Rows are points. Each table stands for the endless flat space through its points: a line for two points, a plane for three, and so on. The two share one point or none. Which?

First (2 x 3)
[[ 12 -37  28]
 [ 24 -45  34]]
Second (2 x 3)
[[ 15 -43  23]
 [ -1 -31  39]]
They share: no point

First (3 x 6)
[[ 21  -4   0  24  12  -5]
 [ 10   5 -19  10  17 -10]
 [ 36 -22 -18  17   9 -16]]
Second (2 x 6)
[[ 13  -9  -7   0   5  15]
 [ 31  -9  -1  36  23 -27]]
They share: no point

First (2 x 9)
[[ 25  18  22   1 -38  26 -11 -27  28]
 [ -7  34 -10 -15 -10  14  13 -11  36]]
Second (5 x 9)
[[ 65  25  27  32 -57  10  47 -27 -33]
 [ 35  -4  70  -4   4   6  -2  28   6]
 [ 15  -8  13 -15 -66  61  16 -64  41]
 [ 26  72  -4  11 -12  -9 -15  -8   4]
 [ 14  27 -10   5 -56  31   3 -48  38]]
They share: [ 17  22  14  -3 -31  23  -5 -23  30]

First (3 x 14)
[[-36   1 -20  36 -23  23   6 -34 -37  28   9  -5 -16   3]
 [-26 -12 -19  18 -30  20  17 -26 -22  27  13  15  -6   8]
 [-34  -7 -12  39 -37  17   7 -18 -28  20   8  -1  -5   7]]
Second (4 x 14)
[[-37 -23   4  17 -43  32  16 -12 -18  29  17 -32 -19  23]
 [-43   8 -10  18 -41  22   4 -36 -10  28  32  17 -32   2]
 [-30  10 -43  30 -42  22   5 -54 -24  16  17  30 -28 -20]
 [-61   5  36   9 -19  20  -4  -4  -2  57  45   4 -11  35]]
They share: no point

First (2 x 20)
[[  8  36  11   5  -9   9 -24 -14   2  19  -5   1  40   6   8 -24  -7  31
  -15  32]
 [  0  39  15  13 -15   5 -18 -21  10  22   4   6  47   8   8 -27 -12  33
  -21  33]]
Second (4 x 20)
[[-10  44 -17  25  24  -2 -34 -23 -25  15 -30 -19  50 -13   4 -11  18   7
  -33  40]
 [ 34  32  29  -2 -11  26 -24   6  -8  29 -28   1  31   9  -4 -35 -18   4
   -3  26]
 [  7  41  -4  19  11   5 -32 -15 -21  22 -28 -15  45  -8   0 -17   6   8
  -24  36]
 [ -7  17  28 -26  12  31 -19   1   5 -12 -30  23  20  29  16 -44  -6   7
   -3  25]]
They share: no point

First (6 x 24)
[[  5  15  43 -93 -66  23 -13  68  34 -48   8 -37  32  30   5  20  32  53
   14  -2 -45  77  19 -24]
 [ -2 -32  64 -14  10  27  25 -40  16   9 -23 -41  -5 -52  10 -19  41 -17
   54  39 -53   9  28 -40]
 [ 14  30 -13 -54 -47 -25 -25  42  48 -55  33  12   6  33  -1 -31   8  90
    6  -1  -5  26 -20  -6]
 [ 23 -11   7 -47 -32   1  -4  11  57  -6 -14 -15  19 -16 -28 -13  18  24
    3  24 -17  13  10 -17]
 [ 24  10   6 -44 -28 -14 -20  16  54 -14   6  -4   9  -5 -11 -23  24  47
   14  19 -18  15  -6 -16]
 [-11 -41  23  -1   4  16  42 -46  18 -19 -15 -18 -10 -37  -6 -40   7   3
   32  32 -20 -13  21 -26]]
Second (6 x 24)
[[  5  -3  28   5 -40 -45  -2 -17  17 -20  47 -55 -29 -19 -16 -20  32   8
   33  27 -57  38  50 -31]
 [ 59  23  54 -25 -20 -23   2 -13 -12 -66  22 -38  44 -20   5 -27  48   4
   29  46  17 -15  41 -13]
 [-56 -56 -19  -1  16   8  -4  16  30   0 -12 -17 -13 -31 -26 -45  12  78
   13  -2 -35  55  22 -59]
 [-37 -33  19  -2 -28 -24  -2 -10  33 -13  17 -40 -25 -17 -36 -26  13  28
   45  29 -59  45  28 -37]
 [ 15 -14   7 -11  10  -7  -4  13   4 -28   9 -28  13 -35   9 -40  41  49
   -3   8   0  20  40 -39]
 [ -2   5   7 -53 -18  49  36 -33  62 -13   1  35 -15  22   9   0   3  43
   45  11 -40  25 -23 -32]]
They share: [  2 -12  22 -30 -12   5   8  -7  31 -27   5 -13   2 -12  -1 -22  23  32
  29  25 -21  17  13 -27]

First (6 x 24)
[[  4  15  12  17  16   3  63  75  53 -59 -38   1 -36  45   5  44 -35 -34
   22 -29 -40 -41  61  21]
 [-20 -51 -13   6   8  65  28  -6  24 -38  -3  17 -61  15   7   7  -4   9
   44 -25 -53 -22 -43  39]
 [-16 -15  14  -1  10  30  56  24  35 -51 -18   7 -67  17 -25  16  -5 -24
   32 -34 -53 -41   9  34]
 [-21 -10 -30  39  45  59  24  46   8 -20   7  16 -29  21  36  35  -7  21
   42  -1 -22 -15 -10  36]
 [-26  -3 -26   5  20  -4  16  40 -17   5 -22 -31 -39  -3  -7  18  31 -40
   26   4 -11  -7   1  28]
 [-14   5 -34  35  38  20  20  66   1  -9 -14  -9 -17  23  35  40  -3  -8
   32   6  -9  -9  15  28]]
Second (3 x 24)
[[  5 -15 -20   3  10  23  30  39   4 -40 -38 -15 -38  24  37  18  -8 -16
   20   6 -39 -27   0  29]
 [-23 -49 -14  -4 -15  31  -9  35  24   1 -19  -4 -23   4  24  24  -3 -35
   23 -23 -11   6 -32  42]
 [ -9 -33 -14  -5  -6  27   8  39  12 -18 -30 -11 -30  10  31  20  -4 -30
   18  -8 -23 -11 -18  39]]
They share: [ -9 -29 -26  13   8  27  18  31  20 -24 -24  -5 -32  26  29  24 -10 -12
  32 -10 -31  -9 -10  25]

First (4 x 24)
[[ 19 -21  -7   3 -50 -53   0 -26 -25 -12 -34 -13  -5  12  -2  17 -18 -18
    3  -7  -4 -28  16  11]
 [-13 -30  -8  17 -41 -33  14  -1  -6   7 -17 -30  -9   9  26 -14  -6   9
   15  16   4 -33  33   8]
 [ -5 -39 -13  12 -47 -35   6  -2   2   0 -13 -25 -11   0  19  -7 -12   3
   15  14   8 -40  37  14]
 [ -9 -57 -28  14 -56 -40  -2   2  19 -11  -4 -30 -12 -14  21 -16 -23   8
   23  12  19 -60  55  28]]
Second (2 x 24)
[[ 10 -43  26   3 -53 -24  39   3  -1  11 -26  -7 -43 -15 -12  12   2  20
   -5  11   8   2  28 -36]
 [-14 -13   2  21 -23   6  -9  -3 -13  47  -8 -43  -1  27  42   0  14 -22
   31  41  -4 -28   4  18]]
They share: no point

First (3 x 24)
[[ 56   1  -6  12  -4  35  12  25  37 -17 -35  26 -39  -1  18 -18  44 -13
   17  -9 -17 -17  -9  11]
 [-24 -27  -6  40  38  33  20  13  35  39  25 -36  15 -33 -26 -22 -12 -31
   39 -23  15  43   3   3]
 [-16 -29 -30  42  53   2  24   7   4  43   7 -37   0 -37 -36 -48  -4 -34
    8 -36 -17  49   9  23]]
Second (3 x 24)
[[ 12 -48  -8  52  14   2   7  24  -6  11  -8   6  12 -59   9 -28   4 -29
   19  -9  22   8  15  16]
 [ 17 -56 -15  54  11  -4  15  28 -11  16  -8  11  21 -67  12 -21   8 -37
   14  -6  25   7  15  20]
 [ 16 -38 -20  40  18  10  25  24  10  23  -4   0  10 -45  -1 -18  14 -37
   15 -13   8  16   5  18]]
They share: [  8 -17 -12  30  26  26  18  16  28  19  -2 -13  -9 -22 -12 -27  11 -25
  23 -21  -5  22   0  11]

First (6 x 24)
[[ 13  41  49   3 -37  33  33   8 -43 -39  -9 -39  55 -14 -15  31 -21  15
   -2  35 -45  29 -11  28]
 [ -2  24  29  -8 -37   3  25  -1 -15  33  30 -15  61 -23  -3  63  -8   9
  -10  35 -64   1 -21  19]
 [ 15  44  37  -6 -13  52  41 -18 -19 -55 -12 -61  30 -14 -13   9 -17 -13
   24  31 -45  31 -14  25]
 [ 24  42  29   1 -26  28  34   2 -23 -24 -10  12  53 -46  -7  45  -8  34
   -5  38 -35  51  -8 -16]
 [  1  14 -10 -12 -17  45   4 -50  20 -21 -22 -36 -27 -36  32 -23 -19 -29
    2   2 -15  44   2  -9]
 [-14  22  40  -1 -68  15  15  -8 -32 -30 -40 -33  48 -18  -4  -1 -26  28
  -17  11 -35  42   0  36]]
Second (6 x 24)
[[ 13  15  -7   2 -10  48  22 -40  -4 -44  25 -31  21 -43  22  52  13   9
  -62 -21 -48  35 -65  -7]
 [-20  30  34   3 -57  27 -40  38  -1  13 -22 -31   6 -11   6 -14 -18 -60
   18  42  34  33  20  23]
 [ -4 -20 -10 -19 -55  60 -20  -8   1  -3  12 -42   1 -10   7  42   2 -39
  -81 -37  -9  48 -35   3]
 [ -9 -16  31  -2 -67  23 -63  18  -5   8  -6 -61 -14 -47  11   8   8 -46
  -21  20  36  46 -28 -16]
 [  3  41  37 -21 -33  -4 -58   5 -14  -1  14 -52  21 -56  12  24  17 -41
   19  15  47  47 -11 -10]
 [  0 -48  12   4 -76  46 -36  -3  -7  -2  -5 -63 -29 -47  13  10  -4 -19
  -60  13  -6  40 -43 -28]]
They share: no point
